Each row is a point. The window is the flat piece filled in between its corners: a triangle in 3 columns, a solid with four corners in 4, and so on. A path goes straight from each point to the next, and from the last back to the first. After which points does the path pass through the window?

Window (3 x 3):
[[  3   5 -25]
 [ 21  61  48]
 [ 13  -7  -3]]
Path:
(1): [55 12  1]
(2): [ 25   7 -11]
(3): [-10 -43  -8]
(4): [-12  42  33]
(5): [ 50  20 -15]
(6): [ 32   8 -32]
(7): [-10  14  -3]
(8): [-17   0 -34]
(9): [29  2  8]
(10): [ 30  -8 -78]
(11): [ -7 -15  -4]
(12): [-10  72  45]
Through the window after points: 4, 6, 8

Window (4 x 4):
[[ -9 -38 -20  14]
 [ -6  45 -34   5]
 [ 27 -36  71  24]
 [  0  -2 -13 -19]]
Path:
(1): [-34 -25  31  25]
(2): [51 -7 36 17]
(3): [ 21 -11   2  20]
(4): [-18  46  17  -5]
(5): [-18  26  16 -45]
(6): [ 11   7 -45  24]
(7): [ 34 -16  10  -4]
(8): [ 0 -2 57 16]
(9): [ -7 -32  30  32]
(10): [ 39 -34  -8  -7]
(11): [ 55 -63  66  31]
(12): [-6 -1 49 12]
(13): [-37 -12 -14 -19]
(14): [ 10   4 -41  14]
(15): [ 33 -68 -40  17]
(16): [-21  17  -9   3]
Through the window after points: 3, 5, 11, 15

Window (8 x 8):
[[ 32 -15  33 -44  -9  -6 -51  14]
 [ 34 -68 -12   6 -12  30  31  12]
 [ -8 -33  19 -45  33 -22  46  13]
 [ 32 -25  10  41 -30  43  -7  62]
 [ 26  27  26   9   4  14  55 -31]
 [-27  46  78  15 -53  42  -2  -4]
 [-27  -5  41   8 -34 -73   0 -46]
 [  6 -21  32  11  17  14   5 -10]]
Path:
(1): [ 18  27  82  -1 -17  -7  17 -11]
(2): [ 22   0  77   6   4   1  26 -18]
(3): [ 17  19 -11  -2 -16  23  20  -4]
(4): [ -6 -23 -42   1  25  25  29   9]
(5): [ 52 -53  62   9 -50   3  19 -10]
(6): [ 46 -70  50  10  18 -27  12  11]
(7): [ 2 -2  2 -1 -5 12  4 -7]
(8): [ -6  17 -23  24  -8  63  14  43]
(9): [ 24  -5  54   0 -19  18  12  -5]
(10): [ 48 -30  69  19   3   6  14  16]
(11): [-19   1   0 -31   2   5  17 -28]
(12): [-20 -10   0   0 -30  24 -17   0]
Through the window after points: 2, 4, 12

Window (9 x 9):
[[  1   2 -20 -26  12   4  52  68  15]
 [-19  -2  34  -9 -22   6 -44 -11 -27]
 [ 51  16 -33 -26  23 -29  50  20   9]
 [-54  14 -17  40  16  11 -34 -63 -24]
 [ 25   7 -30 -31 -32   4  61  17  33]
 [-62  -2 -51 -29  12 -28 -44 -37 -13]
 [  3 -57 -16 -26   3  25 -17   4  -6]
 [ 28  33  60 -36  27  27  80   0  52]
 [  2  19  -9  -1  10  12 -26  -2  38]]
Path:
(1): [ -3  17 -36 -59 -29  59 -26   4  -7]
(2): [ -6  37  36 -14   3  49  -7  19 -32]
(3): [ 14 -53 -13 -28   3 -40  31 -36  74]
(4): [-31 -33  13  20  25 -23  18   5  10]
(5): [ 17  38 -30 -42 -27  36  22 -25   3]
(6): [  9  21 -26 -25 -23  37  -8 -18 -26]
(7): [-18  -8  10   2  39 -29   9  16  13]
(8): [-16  -8  25  19  19 -11  -5  -9  23]
Through the window after points: 2
